Each row is a point. Two turns around zero, p and q, are shown by what they do to some points. Write where each new point lands after one turn and then the other. Backwards means that the second turn is done in reverse. Each puzzle has new turns, and all numbers are rounded.
In the rows, 128 means zero.

Turn p:
[179 123 113] => [122 114  77]
[ 88  72 128] => [ 72 133 168]
[159 142 144] => [148 103 108]
[121 203 163] => [209 123 144]
[137 133 115] => [130 136 113]
[ 84  95 105] => [ 88 160 158]
Turn q:
[141 143 158] => [161 118 139]
[127 100 159] => [126  91 146]
[106 137 130] => [123 142 147]
[111 156  31] => [ 86 208  80]
[155 104 161] => [144  82 127]
Where do these land?
q, then p backwards: [ 57 113 155] => [ 65  89 152]
q, then p backwards: [143 115 144] => [142 129 149]
p, then q: [164 118 134] => [ 94 126 112]
p, then q: [154 123  93] => [110 165 114]
q, then p backwards: [167 191  92] => [145 188  74]
q, then p: [ 83 108 150] => [130 100 174]

Turn p:
[130  95 188  87] => [199 138 163 134]
[139 112  94 108] => [136 119  99  97]
[150  94  91 178] => [101  61 113 121]
[ 65 143 127 172] => [ 68 137 177 121]
[164 106 155  84] => [193 129 115 134]
[128 172 142  96] => [136 180 115 144]
[120 174  99 170] => [ 63 134 113 145]
Turn q:
[ 89 103 129 112] => [118 107 144  88]
[114 123  86 123] => [165 122 125 103]
[158 122 106 103] => [159 138 156 142]
[109 110 132 105] => [121 120 152 105]
[195 168 108 111] => [165 181 136 178]
[161  89 133 170] => [132  80 120 173]
[ 70 180 202 173] => [ 35 147  63 107]
Where do these land?
p, then q: [137 147 153 194] => [ 96  76  88 117]
p, then q: [137 120 143  63] => [154 172 139 171]
p, then q: [110 146 106 117] => [132 153 127 103]
p, then q: [97 65 80 49] => [157 188 223 134]
p, then q: [106 146 150 176] => [ 82 107 101 112]
p, then q: [142 149 112 161] => [134 102 106 100]
q, then p: [167 124 152 135] => [ 99 108 153 145]

Turn p:
[115 115 158 179 107 157] => [176 131 176 134 107 127]
[131 129  87  75 137 137] => [ 75 132 100 108 121 152]
[148 172 109 114 102 132] => [ 99 163 141 117 162 133]
[ 90 131 138 133 114 137] => [122 114 160 122 111 111]
[157 128 177 130 173 108] => [176 101  90 117 161 119]
[136 125 124 155 149 113] => [144 116 121 157 139 135]
[120  96 104 111 113 112] => [106 140 108 141  94 119]
Turn q:
[103 127 155 131  95 122] => [100 158 122 136 117 103]
[106 146 136 113 151 100] => [128 118 136  89 113 105]
[134 128 154 152 144 147] => [149 161 145 127 133 138]
[127 139 140 115  98 116] => [119 133 106 138 119 101]
[144 145 108 135 139 104] => [141 105 122 113 153 119]
[112  78 148 123 106 112] => [ 94 132 160 161 114 107]
[138 130  31 130 148 146] => [118  65 109 114 164 194]
[160 131 152 125 142 176] => [173 152 125 147 111 157]
Where do these land?
q, then p backwards: [138 171 132 131 121  91] => [137 133 170 103 131  98]
p, then q backwards: [157 128 142 151 181 155] => [169 142  90 132 159 156]
q, then p backwards: [140 101 136 112 101 117] => [106 119 112 146 125  98]
p, then q: [127 114  85 146 141 128] => [111 161 126 132 148 155]
p, then q: [115 173 140 151 101 118] => [154 145 158 103 121  94]
q, then p: [ 82  84 134 117 152 154] => [142 131 176  84 110 101]
p, then q: [137 124 128  87  99 133] => [113 112  95 105 107 116]

Turn p:
[ 97 117 122 122 104 110 115 141 130] => [126 104 134  99 110 130 108 141 126]
[116 120 110 115 144 132 107 118 117] => [118 139 144 115 130 136 113 108 110]
[112 122 139 114 125 145 148 153 128] => [140 126 147 149 116 127 113 153 127]
[117 120 135 149 127 101 100 145 133] => [144 105 127  91 145 120 126 132 127]
[135 138 117 141 148 160 225 157 129] => [114 116 146 217 137 138 159 175 118]
[107 136 132 121 139 112 139  67 131] => [ 98 126 152 124 110 131 149  87 157]
[148 153 123 125 120 121 113 132 121] => [116 147 105 115 138 119 126 136 132]
[167 116 137 141 118 134 128 110 102] => [141 150 102 131 115 118 160 115 111]
[120 119 143 112 133  98 107 137 141] => [144 127 139  93 133 141 120 133 147]
[175 125 116 139 118 130 125 118 149] => [134 133  81 137 138 147 141 116 130]
[114 141 134 127 131 165 100 128 129] => [132 137 130 137 134 103  91 109 125]
Turn q:
[103 109 110 141 106 107 140 152 163] => [148 112 122 134 110 129 109 155 175]
[114 134 142 120 116 122 112 128 120] => [130 137 134 123 135 117 116 107 138]
[211 134 137 138 107 118 132 118 130] => [151 142 124  98 129  96 133 169  70]
[140 138 139 108 107 178 142 127 119] => [117 159 131 102 148 164 116 132 110]
[104  97 109 134 108 110 139 115 119] => [105 117 108 117 100 117 115 132 156]
[136 131 137 140 125 114 151 109 149] => [151 116  99 115 124 127 138 135 124]
[101 123 111  89 161 103 112 134 118] => [106  85 146 157 132 123 110  99 132]
[110 143 105 128 182 137 119 125 121] => [105 110 131 173 141 141 155 112 125]
[134 116 144 137 154 139 133 135 124] => [132 128 142 131 111 143 150 121 117]
[102 135 134 133 133 147  85 125 132] => [128 159 132 161 132 128 122 100 140]
[154 149 139 140 107 135 144 139 113] => [133 145 137  96 147 122 143 147 121]
Where do these land?
p, then q: [157 132 119 119 114 123  99 157 157] => [109 130 145 173 142 134 117 149 110]
p, then q backwards: [131 104 140 168 165 101 150  96 128] => [117 159 157 146 181 117 145 141 107]
p, then q: [107 115 110 123 129 133 100 136 127] => [112 140 140 133 124 118 113 102 113]
q, then p: [117 156 105 150 110 113 146 119 120] => [116 112 146 131 150 166 124 142 132]
q, then p: [128 148 162 121  95 116 140 102 123] => [102 166 132 115 129 162 126 116 135]
q, then p: [ 97 116 140 137 150 108 129 103 160] => [121 109  89 138 116 151 143 102 112]
p, then q: [127 146 132 148 122 156 119 136 141] => [127 120 124 153 112 100 138 133 129]
q, then p: [139 109 158 114 123 140 116 159 116] => [146 156 123 123 111 100 124 127 155]
p, then q: [133 102  98 119 121 138 123 119 129] => [ 96 156 122 123 131 130 125 124 126]
q, then p: [136 122 105 101 113 156 158 163 100] => [158 136 169 135 126 112  81 141 134]
q, then p: [136 157 137 108 166 123 128 118 107] => [129 134 165 136 117 125 163 107 115]

Turn p:
[118 120 108 137  91 145 109 126 112 138 121] => [115 108 108 112 129 107 104 128 128 155 137]
[118 120 136 130 135 133 141 150 139 183 155] => [104 117 105 170 117 142 154 147 131 135 150]
[143 115 114 160 124 131 122  98 127 125 125] => [124 123 122 125 128  86 115 128 137 108 118]
[112 139 105 122 141 149 119 104 122 136 126] => [106 119 104 121 140 133 118 111 118 117 110]
[127 127 153 107 134 120 168 120 150  87  82] => [143 155 182 121 105 131 143 101 110 138  93]
[112 119 143 132 123 143 116 140 125 142 187] => [145 112  82 143 107 144 132 138 133 120 160]
[140 138 102 143 127 142 142 137 108 111 121] => [133 107 142 120 151 111 121 124 101 122 133]
[105 153 102 149 115 113 120 121 136 140 145] => [121 147  96 142 144 120 102 146 110 131 129]
[137 117 153 114 161 114 128 152 152  86  74] => [138 137 198 106 109 155 135 140 132 123  93]
[150 146 147 117 115 138 109 140 137 164 171] => [147 113  93 162 143 146 139 136 162 141 144]
[145 128 184 109 148  91 132 131 100  99  90] => [140 159 197 112 120 152 126 102 158 118 143]
[130 113  89 114 121 117 130 119 129 126 137] => [120 137 108 102 143 111 147 137 117 131 125]
Turn q:
[123 133 199 125 139 142 128 112 148 128 143] => [177 112 170 143 130 124 149 154 109 116 119]
[149 121 133 151 157 119 155 141 116  85 144] => [126 131 132 156 153  95 144  99 152  98 129]
[ 59 128 115 133 111 133 161 134 144 130 142] => [ 98 112 161  70 135 122 150 130 122 131 152]
[136 132 106 148 125 119 130 143 137 136  99] => [100 146 126 131 103 139 122 111 132 123 120]
[150 130 103 102 102 153 109 136 106 116  91] => [145 138  88 111 121 166 102 112 154 129 119]
[127 143 142 106 133 124 110 145 134 126 146] => [144 152 135 132 152 135 129 145 120 136 132]
[132 139 105 107 171 124 160 127 140 127 141] => [120 142 116 127 145 103 170 108 122 152 114]
[116 110 112 117 102 112 118 114 137 125 106] => [105 116 118 111 118 145 118 152 147 132 115]
[118 142 151 159 135 125  78  67  97 140 139] => [132  70 129 165 142 143  90 139  78 127 124]
[143 137 100 136 113 122 161 141 138 142 143] => [112 153 125 107 114  91 121 113 127 134 127]
[133 114 161 109 106 129 127 139 102 141  94] => [154 129 104 122 101 152 131 152 132  96 139]
[149 107 110 143 141 135  98 136 137 140 147] => [124 134 132 162 122 123 109 123 140 162 144]
Where do these land?
q, then p backwards: [142 134 126 146 113 105 131 120 117 116 130] => [125 133 118 156 140 131 119 107 127 132 124]
q, then p: [134 137 154 142 113 135  82  97 118 126 127] => [128  84 141 107 117 122 109 144 159 116 135]
q, then p: [150 133 108 113 121 140  31 141 132 174 121] => [106  53  86 160 158 134  83 146 153 142 139]
p, then q: [116 146  95 136 140 142 152 134 133 114 127] => [127 113  96 141 137 139 134 114 127 104 147]
q, then p backwards: [116 135 131 144 111 153 134 137 145 128 122] => [126 118 147 121 133 127 128 131 113 104 106]
q, then p: [106 137 145 122 122  64 123 145 112 118 114] => [145 116 145 111 123 163 110 138  73 117 134]
p, then q backwards: [125 126 109 119 155 104 152 138 175 113 139] => [129 154 165  99 145  98 135 133 147 141 111]
p, then q: [150 122 147 144 116 144 148 147 111 112 122] => [144 118 130 151 119 100 120 156 135 115 133]
q, then p: [134 115 132 137 115 112 115 115 123 158 118] => [129 115 120 114 124 120 111 146 124 150 149]
p, then q: [122 145 138 105 116 136 150 145 110 143 158] => [134 109 123 130 123  90 120 102 115 148 143]
p, then q backwards: [122  76 125 121 130 146 133 129 111 124 149] => [106 105 128 128 123 137 169 124 110 151 113]
q, then p: [112 135 128 126 208 131 155  94 154 128 119] => [ 82 142 163 156 102  88 147  92 103 117 145]
q, then p: [135 124 127 108 105 152 159 124 122 109 117] => [139 140 132 109 141 122 160 123 137 142  97]

Turn p:
[117  83 114 141 115 116  82 129 155 155 120 146] => [139 113  90  97 111 127 101 142 126 174 106 145]
[150 112 138 115 139 129 135 139 141 114 113 154] => [134 120 126 112 153 145 130 162 132 118 132 132]
[103 113 111 109 160 153 135 149 115 145 131 145] => [ 92 143 115 134 151 121 135 149 128 151 114 100]
[130 114 149 119 116 152 145 140 114 136 143 151] => [123 146 126 128 160 148 114 127 133 142 151 115]
[128 165 140 130 122  84 143 126 130 143 127  91] => [115  99 154 125  95 128 136  89 145 103 131 126]
[140 166  94 129 122 104 152 113 138 119 154  93] => [122 103 163 171 117 117 133  98 128 106 109 150]
[131 162 116 161 127  90 157 102 109 109 131 119] => [137 112 141 142 122 110 118  90 114  72 115 123]
[119 118 153 126 128 144 148 126 132 106 143 129] => [141 151 143 140 133 151 118 138 133 122 134 111]
[155 139 119 127 126 106 140 106  99 126 134  91] => [128 117 117 157 119 122 144  95 146  94 134 144]
[104  98 126 127 108 129  95 127 148 127  87 116] => [147 114 103 116  85 122 124 159 120 156 138 124]
[117  98 143 156 146 139  77 127 164 150 105 106] => [163 132 107  90  90 128 150 140 138 170 100 124]
[149 167 113 145 112 132 156 124 119 130 123 118] => [136 107 150 144 144 113 143  95 111 113 142 129]
[126 119 139 115 130 152 104 167 112 107 140 159] => [119 166 132 111 155 111 113 161 139 141 147 133]
[122 137 138  93 141 163 123 118 116 126 140 174] => [ 96 169 126 122 157 149 132 147  99 132 139 134]
Turn q:
[ 77 128 131 109 113 133 138 139 115 116 110 126] => [130 133 132 123 137 103 127 179 139 110 142 133]
[136 152 118 139 104 126 141 126 120 138 181 137] => [134 134 111 149  99 128 140 131  79 141 112 136]
[130 139 138 117 157 151 154 139 110 102 131 161] => [151 143 162 146 119 140 143 139 128 100 125  96]
[116 137 122  95 127  95 112 117 166 140 160 143] => [104 175 113 109 110 139 155 127 122 147 140 152]
[134 168 145 163 112 123  89 129 176 118 140 158] => [121 151 154 144  98 157 102 114 126 146 113 189]
[135 160 128 144 134 104 120 142 137 131 125 104] => [114 140 138 136 130 105 114 115 132 157 104 135]
[133 135 106 141 121 129 131 121 110 128 131  86] => [127 116  98 147 143 100 118 120 123 134 113 121]
[109 110  64 109 138 143 134 107 127 134 131 128] => [130 147  75 106 135 123 135 127 127  83 120 117]
[146 118 144 117 165 125 130  94 143 139 116 119] => [121 135 125 123 161 162 141 109 149 143 128 110]
[135 112 132 138 130 144 114 169  88 185  97 113] => [154  88 129  82 122 108  86 133 132 153 126  91]
[131 141 159 145 104  98 158 138 116  96  86 127] => [ 95 105 183 151 154 107 118 143 118 124 133 132]
[144 106 138 132 164 135 118 105 103 134 139 143] => [166 129 129 123 147 153 138 101 122 129 142 109]
[162 141 120 108 112 157 128 114 132 122 140 128] => [115 127 105 158 103 152 120 122 125 122 134 109]
[114  73 138 124 115 116 118 142 132 106 123 126] => [129  99 135 111 130 111 151 124 147 112 164 152]
[118 100 139 141 125 141 135 139 146 130 108 120] => [127  96 135 113 133 132 131 137 153 120 121 139]
Where do these land?
p, then q: [125 112 138  68 136 117 175 131 127 101 117 141] => [173 111 136 143 100 101 142 140 168 111 108 152]
p, then q: [124 137 150 142 142 123 102 144 112 133  95 127] => [ 92 144 114 135 119 110 153 137 124 132 141 114]
p, then q: [125 124 124 147 144 138 120 118 108 147 151  83] => [ 91 127 118 134 156 147 116 129 111 128  97 142]
p, then q: [152 144 136 129 135 137 164 118 109 122  90 155] => [155 129 125 156 139 107 167 114 138 109 128 100]
q, then p: [144 116 136 124 104 165 121 154 122 128 149 136] => [158 120 118 145 135 128 101 122 139 151 151 146]
p, then q: [144 139 128  88 104 121 125 129 121 125 131 142] => [163 142 133 123 109 134 145 139 118 117 133 146]
p, then q: [133 106 141 146 115 127 109 111 113 146 113 140] => [119 145  92 126 118 129 122 111 116 114 134 110]
q, then p: [101 131 113 146 150 140 108 112 110 125 123 119] => [129 120 129 113 142 116 153 140 127 109 109 159]
q, then p: [107 119  76 149 130 118 120 145 145 127 148  78] => [111  68 109 125 121 120 109 147  98 100 108 140]
p, then q: [148 124 125 144 146 117  99 134 142 142 151 152] => [112 157 142 102 132 149 114 132 140 117 142 108]
p, then q: [118 146 128 128 111 124 111 117 225 144 128 119] => [131  70 141 100 112 167 104 163 119 141 171 100]
q, then p: [142 132 145 124 120 121 124 120 112  83 119 119] => [153 149 136 117 125 130 111 107 137 118  98 120]
p, then q: [100 134 123 129 126 116 188 131 118 142 149 152] => [167 124 111 139 169 119 118 126 169 141 133 145]

Turn p:
[157 104  93 173 137 126 106  72 116 141 142 132 100 122] => [151 126 149 104 126  86  94 123 122 128 110 101 104  69]
[145  78 145  85 213  62  98 107  85 133  75 107 118 167] => [171 117 127 134  52  79 160 204  71 134 142  79 102 160]
[ 96 132 146 164 158 123 112 114 197 148 112 120 120 162] => [156 128 125 167  92  89  85 122 166 104 110 152 133 156]
[127 194 127 158 151 121  92 116 122  94 101 132 135 131] => [181 150  92 144 136 137 103 111  92 108 141 154 100 128]
[138 117 215 160 142 106 129 159 131 149 132 152  79 126] => [185 120 139 136  84 144 119 146 167 183 156 142 175 121]
[123 177 117 107  82 101 155 123 130 128 156 177 136  93] => [114 106 130  97 154 146 160  65 135 150 152 169 106 126]
[137 160 143 129 105 190 130 121 122 188  95  99 133 107] => [114 161 149 177 112 179 138 110 130 131  71 136 123  96]
[105 146 126 127  80 147  63 122 156  82  94 101  99 192] => [100 105  60 164 115 146  54 166 130 100 131 156  91 123]
[ 82  95 163 110 121 111  83 120 114  99 140 101 118 100] => [114 141 155 102 102 157  86 165 130 130 170 118 103 161]
[ 98 107 136  90  74 156 191 143 137  72  58 138 131 134] => [ 77  86 143 153 172 156 156 192 116 109 128 200 141 144]
[154 110  82 114  83 132 158 116 179 161 156 106 182  79] => [ 52 170 155 102 141 100 170  86 167  99 110 136 124 106]
[175 168 173  98 146 190 188 110  58 141 149 129 151 140] => [156  99 143 144 132 209 196 101  94 100 111  84 169  93]
[152 162 123 129 124 208 107 134 142 133 151 211 113  80] => [173 132 113  81 181 185 133 102 176 144  65 146 113 105]
[167  88 125 179 162 118 116 181 144 128 151 146 137 143] => [155 157  94 100 133  81 118 142 149 146 124 108 192 123]
[ 73  81 103 118 145  35 169 133  76 189 168 109 183 138] => [ 75 119 184 105  87  63 149  80  68 164 156  82 161 192]
[119 129  31 107 124 121 152 179 138  63 167  89 114 134] => [ 73 131  89 139 228  90 127 133 133 120 171  84 113 149]
Turn q:
[ 91 110 170 112 112 182  90  97 160  60 103 134 102 151] => [160  88 129  51 127 170 112 152 127 168 154 162  81 138]
[154 116 155 110 155 197 123 109 131 136 148 159 152 145] => [159 113 125 137 150 164 108 126 102 129 107 195 137  99]
[126 120 118 125 122 187  88  88 196 130 121  79 157 125] => [136 118  55 128  98 172 108 104 108 155 175 165 100 122]
[136 115  97 104 111  61 179 172 109  91 181 109 129 148] => [124 181 127  78 109  61 161 137 134  98 109 104 183 123]
[123 102 133 143  64 176 109  79 132 122  99 158 170 105] => [163 132 146 137 107 187 160  87 147 141 148 177  81 149]
[135 147 134 161 135  97 211 202 102 126 140 101 116 128] => [110 131 106 125 152  89 188 143 125 112  63  66 167 132]
[122 198 160 104 107 144  90  95 130 131 130 131 153 107] => [124 111 140 117 145 187 100  89 107  83 165 122 116 141]
[ 78 120 133 109 161 161 101 109 144 110  75 141 185 107] => [ 94 119 139 113  98 180  89  93 110 172 103 158  90 146]
[181 114 141 180 162  41 165 161  74 119 148  88  95 115] => [131  89 132 154 131  17 158 132 137 109  99  78 185 156]
[ 92 122 138 160 121 161  41 116 187 120 143 175 165 164] => [107 115 107 116 109 164  93 155 148  93 145 211  48 131]
[138 109 130 134 147  46 203 180 125 164 177 127  59  75] => [118 121 132 149 124  71 147 149 202 114  91  44 207  82]
[103 148 114 130 132  91 172  84  84 199 124 113 113 164] => [ 80 153 155 159 197  88 150  96 129 147 159 108 134  96]
[114 125  95 108 133 118 108 140  41 192 152 100 106 110] => [ 76 143 174 183 136 123 146 150 114 136 171 120 199 135]
[152 153  74 164 132 102 181 195 115 100 135 129  64 125] => [143 142 128 136 111  78 174 192 110 110  92  46 133 110]
[147 138 103 105 147 141 101  70 147 111 100 161 143 125] => [158 135 153 135 106 138  79  98 100 138 143 145  86 111]
[155 112 153  98 106 142  85 150 171 137  72 143 140 155] => [165 157 101 129 146 160  75 144 147 145 124 147 100 178]
Where do these land?
p, then q: [107 191 156 197 128 128 105 120 103 151 114 148 116 133] => [169 110 164 197 129 141 122 113 116 102 164 162 107 142]
p, then q: [ 95 175 118 139  96  85 135 129 196 131 172 133 127 121] => [129 121 135 109 118 103  96 115 161 108 171 157  82  61]
q, then p: [139 113  85 101  79 152 130  79 196 159 112  93 184  56] => [ 95 114 145 122 157 142  92  51 150  84  82 130  85  40]
q, then p: [106 168 118 116 119 132 177 155  77  84  75 107 106 131] => [113 120 151 201  94 158 166 141  89 129 138  84 145 139]
q, then p: [132 166 130 161 155  65 162 102 106 120 155 148 144 161] => [162 118 164 122 114 106 130 156 103 119 202 145  94 151]
p, then q: [104 122 106  71 161 145 158 172 109 142 139 165 129 117] => [113 149  95 134 186 102 125 124 108 185 100 140 135 109]
q, then p: [164 120 157 132 128 160 118 145 119 199  62 145  62 153] => [190 185 103 164 117  88 110 129 152 150  92  84 183 122]
p, then q: [110  63 145 136 133 102 130  65 150 116 153 126 131  88] => [150 115 123  57 145 142  88 131 174 103 135 126 163 152]
q, then p: [102 127 116  96 138 134 125  65  83 130 116 150 101 173] => [181 126 157 107  85 167 144 104 147 163 144 101 134 149]
p, then q: [128  52 160 109  98 145 158 162 113 122 210 101 143 132] => [ 66 142  63  68 117 176 125  95 127 140 125 170 162 135]
q, then p: [117  68  80 137 111 182 135 151 138 138  93 120 121 150] => [124 126 119 166 150 126 149  78 138 191  85 142 151 110]
p, then q backwards: [126 131 142 107 196 119  75 153 198 140 162  89 180 136] => [162 125 107 129  58  51 114 183 165 120 118 111 164 109]
p, then q backwards: [186 106 155 103 117 191 130  72 170 116  88 173 131 108] => [113 111 151 162 110 165 155 159 151  98 193 213 125 134]
q, then p backwards: [152  99 178 156 121  74  64 155  84 102 132 135 146 147] => [ 53  90 130 119 162 109 151 120 195 105 115 153 152 145]
p, then q: [150 219  75 159 139 106 117 195  78  71 137  86  99 112] => [ 82  85 138 204 108  84 136 139  46  89 155 120 158  63]
